Each row is a point. Before rounding, the points of a table are all equally far from one centre. They may lie mostly on one side of it. Where is the centre, to within rounding?

Points (9 x 3):
| -104 |  -32 |   -9 |
|   -7 |  -53 |  -22 |
|   -6 |   -2 |   -8 |
|  -62 |   -5 |  -23 |
|  -22 |  -20 |  -26 |
|   -8 |   24 |   40 |
|   -2 |  -32 |  -18 |
|   13 |  -26 |   -2 |
|   -8 |  -59 |  -21 |
Centre: | -48 | -42 |  43 |

Points:
|  -7 |   4 |  17 | -26 |   9 | -83 |
|  32 |  20 |  12 | -22 |  22 | -75 |
|   2 |  -4 |  35 |   0 |  36 | -80 |
|  18 |   6 |  10 |  15 |   8 | -69 |
| -21 |   3 |  24 |  -2 |  10 | -76 |
|  37 |  -8 |   9 | -38 |   4 | -74 |
| -12 | -10 |  18 | -31 | -21 | -70 |
|  47 |   6 |   1 | -32 |  13 | -63 |
|  10 |  41 |  32 | -10 |  17 | -73 |
|  33 |  -2 |  19 |   1 |  -6 | -75 |
Centre: |  11 |  -1 |  40 | -23 |  12 | -22 |

Points, 16 rows:
| -31 |  89 |  -1 |  51 | -20 | -13 |   8 |  16 | -28 |  10 | -40 |
| -27 |  57 |  34 |  21 | -41 |  26 |   5 |  58 | -57 |  19 | -25 |
| -43 |  75 |  -4 |  21 |  -9 |  33 |  -4 |  64 | -27 |  30 | -17 |
| -34 |  67 |   1 |  48 | -26 |  -5 | -12 |  19 | -47 |  16 |   3 |
| -60 |  70 | -10 |  31 | -21 |  17 |   6 |  18 | -47 |   6 |   2 |
| -23 |  55 |   2 |  10 | -29 |   6 |  32 |   7 | -74 |  16 | -35 |
| -57 |  64 |  34 |   0 |   8 |  46 |  13 |  14 | -42 |  22 | -46 |
| -51 |  58 |  12 |  28 |  -2 |   0 |  23 |  16 | -59 |  35 | -23 |
| -85 |  31 |  54 |  45 | -55 |  43 |   9 |  25 |  21 |  -9 | -31 |
| -16 |  25 |  -9 |  50 | -45 | -20 | -27 |  48 | -43 |   8 | -24 |
| -55 |  39 |  15 |  32 |   8 |   6 |  -3 |  20 | -57 |  38 | -28 |
| -40 |  55 |  56 |  10 | -70 |  14 |   3 |  46 | -30 |  36 | -57 |
|  13 |  41 |   2 |  46 |  -9 |   8 | -17 |   7 | -51 |  20 |  -5 |
| -76 |  55 |   0 | -17 | -30 |  14 |   3 | -17 | -41 |  43 |  -3 |
| -63 |  28 | -25 |  30 |  -6 | -17 |  21 |  20 | -54 |   4 | -32 |
|  -9 |  48 |  53 |  12 | -30 | -18 | -23 |  33 | -58 |   1 | -19 |
Centre: | -24 |  21 |  14 |  -2 | -27 |   6 |   9 |  14 |  16 |   8 | -24 |
